Each point is reached from the start by the listed moves, each made 0, 1 or 2 times, or once backwards (-1), plus a little noise. Say if it took an odd or an even number of moves. Then give how often each move was made.

Moves:
(1): [ 13   6 -14  -8]
(2): [ -6 -11 -33 -46]
Start: [-2  0 13 21]
Points:
[-9  7 62 76] -> even (-1, -1)
[29 24 18 49] -> odd (2, -1)
[ 16   2 -51 -42] -> odd (2, 1)
[ 23  14 -17   6] -> even (2, 0)

Moves:
(1): [-12 -13  -5   2  26   6   5   8 -22   8 -10  -9  -6]
(2): [ 13 -11   8  13   4 -10  14  -8   9 -27  14  -1   1]
(3): [-14   3   8  21  12   0 -17  -8  -6 -16  -3   6  -3]
(4): [  3 -15 -13  20   6 -24   4 -17   1  -4  -5   7 -14]
(5): [  0 -13   6  12  -8   7   5 -14   3  10  -3 -16   0]
(6): [ -2  -6   7 -10  -2  15  32  22 -13  -6  -2  -5   3]
(7): [ -7   9  22   4   6  11   8  -4  14  17   4  18 -15]
(8): [  6   0 -15  -3  23  17   7 -15   8  -9  -6   8 -19]
(9): [  6  11 -25   4  -8 -11  -9   2  18  17  -2  -5   5]
(10): [-12 -11 -13   8  14  -4  -2   3   0 -14  -2  -1  22]
(11): [ 11 -10   8  11   1   3   9  14   6 -29  -9  13  -4]
Start: [ -1  11  -7 -11  -5 -17  21   7   3  11   8   1   3]
Points:
[ -3  12  67  42 -24   7  64   9  41  60  34 -25 -13] -> even (1, 2, 1, -1, 2, 1, 2, -1, 2, -1, 0)
[ 64  17 -27  20  25 -48  28 -76  71 -65  35  51 -67] -> odd (-1, 2, 0, 1, -1, -1, 0, 2, 0, -1, 0)
[  15    5  -19   49  -14 -104    7  -16   17  -13   20   21  -24] -> even (0, 1, 1, 2, -1, 0, 0, -1, 1, -1, 0)
[  -5  -18 -121   14  -18  -88   48    7   18   -1    3  -28   61] -> odd (-1, 0, 0, 2, 0, 2, -1, 0, 2, 2, -1)

Moves:
(1): [  0  -6 -10  -2  -5   7   0  -4  12  -4   0  -5   9   3 -10  -6  -1   9
 -12  -2   1  -7  -6  -1]
(2): [ -6  12 -17  -5  -1   6   1   5   2 -10   3   1   1  -3  -4   4  11   5
   0   1  11   8  -5   8]
(3): [ -8  12  -1  11   0  -2   2  13   9   5  -6 -18  -6  -2   0  -4  -1   7
  11  -3  18  -3   7   4]
(4): [-27  16  10   0   1  -1  -3  -2 -14  -8  -6   5  -4  15  12   0   0  -3
  -3 -13 -10   9   1  -3]
(5): [  5   6   2  -2 -11  11  11   2 -15  -3   3   6  11   1  10   2   6 -19
   6  27 -12  10   4  -2]
(6): [  4   0  -1   2  -4 -14  -7  14   0  -2  -8  -2  -1  -4   5  -3   0   0
   4 -10  -8  -9   7   2]
(7): [ -6   7   7   5 -16  -1  16 -17  -5  -2  10   1 -20   8   0 -17  -9  -9
  -1   1  13  -2   1   2]
(8): [  8   2  -2   5   1   8  -5   1   0 -14   1  -8  -1 -13   5   5   0   3
  -9  14   2 -13  -7  -7]
(9): [ -1  -8 -17 -14   2  -9  -3  13 -24  -4  13  -3   0  -5  -5  -5  -3  -8
  -3   3  -9  -4   3   1]
(10): [ -3  -4  11   6   0  20  -2  11  -6   2   0   7  13  -8  -2  -1  -8  -8
 -14  -1  -4  14 -10  11]
(11): [ -9   4   9  -9   6  -6   3   7   6 -20  -5   2   5   0 -21  17  -6 -12
 -20 -13  16 -13   3 -17]
(12): [ -9   2   7   2   0  -6  -7   8 -13   9   2  -3  13 -18 -23  -5 -10  -4
   9  24  -7   7  -8  11]
(13): [-10  -8  -1   1  -7  -7   8   4  -7   6 -11  12  -4  -3   1  14  -2  -1
  -3   2  -4 -15  -1 -10]
(14): [ -1  15   9 -17   9  15  21   8   3   9   9  10  12  -4   8   7  15  -6
  -4   5  16  -3   6  -4]
(15): [-19  14  12  -1   4  -6   4   5  -5   1  -8  -4  16 -18   3  16  -3 -14
  -7  -7   4  -5  -6   0]
(16): [ -6   2   7  -8  11   1  -7 -10   0  -3  -5  -4   6 -14  -1  -5   5   2
   5  -3  -7  11  -3   2]
(17): [  0  10  10   3   3  16  10  -8   8  -6  -4 -13   2  -6   2 -10 -12  -6
  18  -1   4   5 -20  -4]
(18): [ 10   3  -5  -6   5   8 -21 -17   9  -5   7  14   3 -14   8  21   2 -11
   5  -3   7  -7  18 -13]
(19): [ -1  15  -3  -3 -11   5  21  16 -10   9   6 -10 -10  10 -11   1  -2   3
  -5 -15  11   2   1  -3]
(20): [ -2   2 -28  -4  -6  -8   2  13 -13 -15  25   2   4  -2  -6   0   9  11
   7  -4  -4   6   5   2]
(21): [ -3  -4   3  -2  -5  -3 -16 -14   2   7   0  12  11  16  -7   0  14  -5
   5  -3   3   8   3  -7]
(22): [  0 -15   8  -8   1   5   5   1  -6   1  -5   7   7   3 -24  -3  -2   1
  -7  -2   4  -3  -4  19]
(23): [  5   7  -6   5   1 -12  13   4 -12   7 -13   7   8  -2  15  -6 -14  -1
  -2 -11  -7  -8   5   3]
(24): [  7 -16  17 -18 -15   3  11   2  -7 -16  -1  -8   4  15   2  -2  -9   1
  -6  14   3  -3  -5  -5]
Start: [ -5   8  -3   2  -2   8  10   2  11 -15   0  16  -9   1  22  -9  -6   2
   1   4   0  -5   5  -1]
Points:
[-102  108  -38   18   39 -103  -60   16  -21  -19  -50  -10   10  -45
   37  -10  -28  -12   23  -93  -29  -10   77   -2] -> even (1, 0, 2, 2, 0, 1, 0, -1, 1, -1, 1, 1, -1, -1, 1, 2, -1, 1, 0, 0, 0, -1, 2, -1)
[-102   24   21  -37  -35  -61   32   79 -121  -74   -4   10    9  -12
   13   -3  -62  -25  -13  -60   -8    1   46   62] -> even (-1, 0, 2, 2, 0, 1, 1, -1, 1, 1, 0, 0, 0, -1, 2, 1, -1, 1, 0, 2, -1, 2, 1, 2)
[ 26 -21  15 -63 -65  10  27   6 -32 -23  32  39  28 -18  67  66  29 -51
  12  37 -15 -18  66 -39] -> even (0, -1, 0, -1, 2, 1, 0, -1, 0, 0, -1, -1, 1, 0, 2, 1, -1, 2, 1, 1, 0, 0, -1, 2)
[-46  48  26 -83 -76  -4  67 -22 -74 -40 -22  71   5  35 -17  36 -12 -95
 -56 -12  41 -59  66 -31] -> odd (1, 1, 0, 1, 2, 1, 2, 0, 1, -1, 1, 0, 1, 0, 1, 1, -1, 2, 2, -1, 1, 2, 1, 1)
[ 19 -41 -25 -72 -47  52  31  21 -58 -24  56  59  64 -41 -72 -64  29  19
  -1 110 -23  54 -20 105] -> odd (1, 2, -1, -1, 1, 1, 1, 0, 0, 1, -1, 2, 0, 1, -1, 2, -1, 0, 0, 1, 0, 2, 0, 1)

Moves:
(1): [ 13  -3 -15   2  21 -11   4   2   7   9 -16   6   9 -18 -18 -17 -21   7
 -10  -6   2  -9   3 -20]
(2): [  4  -8   6   0  11  -6  -1  -4  -9   2  -4   3   3  -8   3 -10   6  -9
   7  -2  -3  -5  -8  -3]
(3): [ -5 -16   7  13   2   9   1   2   9  17  -1 -12  11  19  -3   4  14  12
  -2   3 -25   0   5   2]
(4): [ 20  -1   7  10  -6   2  -4   8  12  10   7  13 -16  -6   1  -3   9  -4
   2   5 -15  -2   9   5]
(5): [  6  -9   6  -1   3 -14   8   2 -12  -5  -8  -3  -1   8   1  11  10   8
  13 -15  14  15   2  13]
(6): [  2   1   1   4   6  16  15  -6   4  -2   1  10 -13 -14   8  -2  -1   2
   7   4   0  11  -9   5]
(7): [ -3  -6 -11  -8  -8   7   1  -2   4   9  -7  -1  -3   6   8  12  12 -28
   8  -1  -9   0   6 -11]
(8): [ 22  14   7  -5   2  -2 -25 -14  -9  11  -5  -1   0   5   5   1 -10   5
   1   2   7   8 -19 -10]
(9): [-13 -12  -4   2  -4   9   9  -5   2  -2   5  -1 -10  -2  17 -21   4  10
  19  -4  -6   5  -3   5]
(10): [  3   2  -1   7  -6  15  -6  12  -7  -5  10  19  -4  11  -6   4   0 -15
   0  -1   3  -9  -3   2]
(11): [ -3   5   3   1  -3  -1 -29   5  16 -12  -8  15   8 -12  -2   7 -17   0
  11  -5   9 -15 -10   0]
(12): [ -2  -5   1   6   3  -3   8   3  -6   9   7   4  -1 -11   8  -2  -3   6
  -2  -8  -9   6  -8  -3]
(13): [-16   4   0  -5  -2 -15  20  16   7  -1 -13   4  -4  -4 -21 -12 -14  -5
   0   5   4  -7  -9  -7]
(14): [  7  23  -5 -10  20  -5  13 -14 -13  -3  13   2  -1   2  -8   0   0   5
   6  -3 -15  14  21  15]
(15): [-14 -12   6  -3   8  -9  -7 -11  14   7 -22  -2  13  13  -6   0   8   7
   1  -5  17  -5  11 -23]
(16): [ 14  -6   1   3   8  -4   1   4  12  15   8  14  -1   4  -1   9  -7 -11
   0  -1   3 -14  20  -2]
(17): [  7  -2   6   3 -12  -3   1 -10   2  -6 -14   0   9   8  11   0   8   7
  -3   4  -7  -4  -5 -11]
(18): [ -3  -1  -7  -6  10   4   3   6  -1  -6   6  -3   0  -2  11 -11   3  -1
  -6   8  -3   4  -7  -6]
(19): [  1  -1  -4 -23 -10   6  -3   2   2  -7  -6 -10   5  11  -4  -7   1   8
 -18  -1 -13   5  -4   9]
(20): [ -9   8  10  -6   2  14   3  14  -7   3  -9  -5  -1  -7  16 -10  -1   8
   8  -9   6  -3   2 -10]
(21): [  3   9  -3  -4  -4   5  11   1   3   6   6  -5   6 -13   7  -7   3  11
   5  -8   4  -1 -15  -4]
(22): [  5   6  -5   6   0   3  -2  -6  11  -3   4  -8  -3   3   7   7   9  12
  -7  -8  -9 -12  -7   1]
(23): [-18   4  -3  18  -7   7   3   9   9   5  -2   9  -2  -4  13   1   2  19
   0   3   4   4   7  25]
(24): [ -2   6  14   8  -1   6   9  -3  13   7   6 -14   4   2  15 -13   8   5
   2 -18  -2  25  -1  22]
Start: [  8 -20   3  -7   2  -6   6  12   2  -3  -8 -24  16  17  -3  12 -13  -9
   7 -10   9   4  -8   2]
Points:
[ -8 -56   5  51  66 -21 -45  23  30  24 -56  27  40 -47   4  35 -63 -26
  30   2  85 -19  13  16] -> even (1, 2, 0, -1, 0, 1, 0, 0, -1, -1, 1, -1, -1, -1, 0, 1, -1, 0, -1, 0, -1, -1, 2, 0)
[  23  -42  -19   28   54  -77  118   31  107   78  -49   -9   82   78
 -112  -28   25  121  -51  -56  -70  -57   89   35] -> odd (2, 1, 2, 1, 1, -1, -1, -1, 0, 1, -1, 0, 2, 2, 2, 2, 1, -1, 2, -1, 2, 2, 2, 0)
[  75   10  -17   21   27  -45   -7    7   71   22  -72   92   27   33
  -70   70  -11  -36   39   -5  -20  -56   -9 -104] -> even (1, -1, 1, 2, 1, 1, 2, 1, -1, 2, 2, 1, 2, 2, 2, 0, 2, 1, -1, -1, 1, 1, 0, -1)

Moves:
(1): [  3   1  13 -20  -1   5   5   6   5  -2   1  -6   7  -6  -8   3  -3   6
 -10   5   4   6  -3   0   3  -6]
(2): [ -8   5 -12   5 -10  15   9 -11  13  -9  11 -20   0  15  -7 -15   6  -8
  18  13  -4  -7  16  -3   3   2]
(3): [ -4   8  -3   0  -5  -2   5  -3   1  -6  -8   4  -1   1   0  14   4  -6
   2  -8 -12  -3  -9   3  -8   2]
(4): [-22  14   7  -4  -2   0  19  -1 -13   4  16  11  14   7  11   1   0  -4
   0  -4  10   5   4   3   1  -1]
(5): [  0   3 -19   8   2  -2   1  -2  -3   4 -16   1  -8  -1   0  -3   5   4
  15   7  -7   3  -6   0 -12   2]
(6): [-17  -8  14  13   9 -18   9   6   5  12   2 -11   4  -1  -2 -11 -11   6
 -26 -10   3  18   0  -3  10  -2]
(7): [  0   2  -3   7  -4  -7  -3   9  -7   6   2  -5  -4  -6 -24   5  -2   9
   0  -7  -9   8  -4   2   8  -1]
(8): [ -2  -5  -2  -2   2  -4   1  -1  11  -6   2  -4   1   2  -8   2   5   0
   0   2   5 -11  -6  13   5  -2]
(9): [ 23   4  12  -5  -3 -12  -2   8 -11   3 -17  -1  -8   1  -2  -6   4  10
   3  -4 -11   0  -1  22 -17  10]
(10): [ -4   0   2   7  10   5  -3  -8  -2 -11   3   3  -7  -1   0   6  -6  -9
   1   5  -8  15   0   7   4   0]
(11): [  4  21  -2  -8   2   2  -1   7 -11   8  -5  -2  14  16  12  14   4   1
 -24   6   1  -5  -3  18  11   6]
(12): [ -9  -3  -3   1   1   1 -13   1 -11   3   7  -6  10   0  -3   4  16   4
 -14  -2   3   6 -10  -4   1  11]
(13): [ -4  12 -16   1 -23  -6 -11   1   2  -6   6   0   2 -13   7   2  -6 -10
   8   7 -15   9  -3  -8 -13  -5]
(14): [  3   1   5  -7   2  -7  -1  -5   5  -5   4   2  -2  -5 -18  -6  -7 -12
 -19  -1  -3  -5  -3   8   6   2]
(15): [ -1  -5 -13  -7   8  -8   2  -7  -5   2  -4  11   2   3   5   4  -1  12
   1  -7  -8   0   9   0 -10   9]
(16): [  6   8   6  -1  -8   0 -16  -8  -4   5   1  11  -5   5  -6   0   3   7
   3  -8   7   9 -10  12  -3 -10]
(17): [  8  -2  -8   3  -4  -2   5  -4 -12  -6  -4  -3   0 -10   3  -1  -3  -1
  -1  -5  10   1   4   1  -9  -8]
(18): [ -6   9  -7  -6   7   2   5  -5 -13  -8   2 -18 -12   6   1   0 -11   5
  -2   5 -10  -5  -1  -2   3  -8]
(19): [  1   2  -4  -6  -2 -10  -5  11   1   8 -10  -3  -1   2  -3 -11   1 -13
  -1  -1   1  10  10  -4 -18 -17]
(20): [ 13   6  -3  -3  15  -9   3  -1  -6  10  -2  -6  14   6  -4   2   9   1
   5 -13  -5   1 -29   0   7   2]
(21): [-4 -2 -2  2 -5 11  3  0 -5 -7  0  1  3  7  3 -6 -1 -1 -6 -6 -5 -1  2  0
  0 -5]
(22): [ -8   5   0  -5 -11   1  -1   0   5 -10  -5   6 -10  -5   2   1   2   1
   4  -9   9   9  -1   6   6   9]
(23): [ -2 -14   3  -7  -8   2   8  -6 -15  12  -6   0 -15   3  -3   3   3  -5
   1  -6   8   0 -10   2   8 -17]
(24): [ 6 -2  1 -2 -7 -6 10 -4 -4 -2  4  7 -2  2 -2  0 18 -3 -5  1  9 -4  0 -6
  8 -2]
Start: [  8   9  -8 -25  17   2 -10   9 -19  17   6  -2   5  -2   1   1 -17  -5
  -8   0  -8  -3  -4  -2   5   1]
Points:
[  13   41  -67 -121   -4  -10  -21  -13  -76  -20   19  -19    8  -41
   -9  100   24   -8  -76   11  -38  -13 -107  -34   52   18] -> even (2, -1, 1, -1, 0, -1, 0, 0, -1, 0, 1, 2, 2, 1, 1, -1, 0, 2, -1, 1, -1, 1, 1, 2)
[ -3  -6  25 -15 -78 -53  10 -21 -86  41  25 -48 -28   3 -64 -83  39 -37
 -38 -37  38  67 -23  21 -18 -67] -> even (0, 2, 0, 1, 0, 2, 0, 0, 2, 0, -1, 2, 1, 1, -1, 2, 2, 0, 1, 0, 0, 0, 2, 2)
[ 32   5 -60 -73 -25  47 -23 -38 -96  43 -27   0   4  57 -45  23  65 -14
 -55 -29   3 -27 -46  -2 -12 -57] -> even (1, 1, 2, -1, 1, -1, 0, -1, -1, -1, 1, 2, -1, 1, 1, 2, 1, 0, 1, 0, 2, -1, 2, 1)
[-60  32 -12 -57  23   2  15 -14 -32  38  45  -2  71  49 -17 -40  48 -49
 -16 -64  43  17 -50 -27  -2 -18] -> odd (0, 1, 1, 2, 0, 0, -1, 0, -1, -1, -1, 2, -1, 1, 0, 1, 0, 0, 2, 2, 1, 1, 0, 0)
[-72   4 -88  25 -82  -6  43 -36 -88   4  37 -48 -33  11 -37 -47 -52  18
  56 -22 -47  -5  20  28 -40 -63] -> odd (-1, 2, 0, 2, 1, 1, 2, 2, 1, -1, -1, 0, 2, 0, 1, 1, 2, 1, -1, -1, 2, -1, 2, -1)
[-15  46 -52 -55  74 -19  64 -37  13 -52  16 -53   1  49  21 -15 -23 -22
  88  -1 -69  -9  21  20 -26  21] -> odd (0, 2, 1, 1, -1, 0, -1, 2, 1, 2, -1, -1, 0, -1, 2, -1, 0, 2, 1, 2, -1, 1, -1, 0)
[  -3   45  -44  -26  -45  -68  -71   -2  -87   60  -45   25   -1   27
   50   30   17    0 -104  -38  -48   62  -16   30  -61    5] -> odd (-1, 0, 2, -1, 0, 2, -1, -1, 1, 0, 2, 2, 2, 0, 2, 2, 0, 0, 1, -1, 0, 0, 1, 1)
[-20 -27 -69 -20  32 -50  39 -17 -87   8 -82   1 -43  -3  56  27 -27 -19
 -42 -68 -62  69 -48 -18 -28 -45] -> odd (0, -1, 2, -1, 1, 2, -1, 0, 0, 2, 0, 0, 1, -1, 2, -1, 1, 1, 1, 1, 2, 1, 2, 1)
